Rows are points. Before rounding, the points of a table are all equally far from one centre. They may lie mostly on one side of it. Where is the centre, to within rounding?

Points, 7 rows:
[[-0.14  0.55 -0.28]
 [-0.18  0.05  0.01]
 [-0.27  0.06 -0.11]
 [-0.42  0.33 -0.13]
 [ 0.06  0.56 -0.09]
 [-0.02  0.39 -0.35]
 [-0.20  0.05 -0.16]]
Centre: [-0.13  0.33 -0.08]

Points (9 x 4):
[[-0.31 -0.06  0.40  0.23]
 [-0.35 -0.28  0.30  0.14]
 [ 0.40 -0.19  0.47  0.12]
 [ 0.33 -0.23  0.31 -0.34]
 [-0.10  0.34  0.09 -0.20]
 [ 0.35  0.31  0.19  0.06]
 [-0.01  0.13  0.48 -0.31]
 [ 0.19  0.07 -0.24  0.20]
 [-0.33 -0.16  0.46 -0.04]]
Centre: [ 0.05 -0.07  0.17  0.00]

Points, 15 rows:
[[ 0.08  0.19 -0.51  0.07 -0.13  0.31 -0.32  0.05]
 [-0.16 -0.33 -0.01 -0.43  0.08 -0.15 -0.09 -0.14]
 [ 0.05  0.51 -0.02  0.04  0.32 -0.03 -0.35 -0.25]
 [ 0.11 -0.07 -0.18 -0.21  0.09 -0.23  0.35 -0.25]
 [ 0.13  0.09  0.01 -0.31  0.39  0.01 -0.53 -0.04]
 [ 0.24 -0.25 -0.03 -0.47  0.04 -0.04 -0.24  0.23]
 [ 0.22  0.19 -0.03 -0.50  0.03  0.18 -0.13 -0.55]
 [-0.10  0.45 -0.27 -0.42  0.00 -0.54 -0.23  0.04]
 [ 0.40  0.37 -0.47 -0.24  0.05 -0.21 -0.01 -0.34]
 [ 0.13  0.00 -0.49  0.08 -0.16 -0.36 -0.19 -0.11]
 [ 0.25  0.23 -0.16 -0.49 -0.30  0.12 -0.36 -0.47]
 [ 0.08  0.11  0.18 -0.46 -0.01  0.37  0.13  0.12]
 [-0.27  0.19  0.01  0.12 -0.07 -0.26 -0.29  0.24]
 [ 0.17  0.45 -0.29 -0.70 -0.06  0.01 -0.06  0.25]
 [ 0.20  0.29 -0.12  0.02  0.09  0.07 -0.56 -0.35]]
Centre: [ 0.03  0.21 -0.13 -0.24 -0.06 -0.03 -0.13 -0.05]

Points (14 x 11):
[[-0.05  0.06  0.06  0.27  0.20  0.33 -0.17  0.18  0.24  0.23  0.60]
 [-0.34 -0.20  0.34  0.11 -0.08  0.46 -0.20  0.02  0.17  0.49  0.25]
 [ 0.19 -0.48  0.13  0.18  0.19  0.08  0.04 -0.03  0.31  0.37  0.20]
 [-0.31 -0.13  0.11  0.47 -0.41  0.48 -0.29  0.15 -0.34  0.26  0.24]
 [-0.21  0.04  0.12  0.15  0.07  0.13 -0.36  0.14  0.45  0.12  0.01]
 [-0.20 -0.31  0.07  0.15 -0.14 -0.05 -0.26 -0.33  0.39  0.28  0.20]
 [-0.04 -0.73  0.25  0.37 -0.02  0.43 -0.15  0.08  0.28  0.38  0.35]
 [ 0.01 -0.13 -0.21  0.30 -0.26  0.12 -0.59 -0.17  0.15  0.39  0.33]
 [ 0.03 -0.41  0.45 -0.05 -0.03  0.12 -0.07 -0.13  0.00  0.34  0.20]
 [-0.19 -0.30  0.12  0.16  0.01  0.35 -0.46 -0.29  0.27  0.39  0.10]
 [-0.09 -0.14  0.13 -0.20  0.06  0.53  0.02 -0.07  0.38  0.23  0.22]
 [-0.22 -0.69  0.14  0.33  0.22  0.18 -0.14 -0.09  0.06  0.29  0.16]
 [-0.07 -0.36 -0.09  0.44  0.09 -0.06 -0.02 -0.06  0.41  0.26  0.04]
 [-0.23 -0.34  0.17  0.21  0.38  0.34 -0.37  0.11  0.23  0.20  0.23]]
Centre: [-0.02 -0.30 -0.02  0.21 -0.20  0.31 -0.15  0.07  0.07  0.02  0.23]
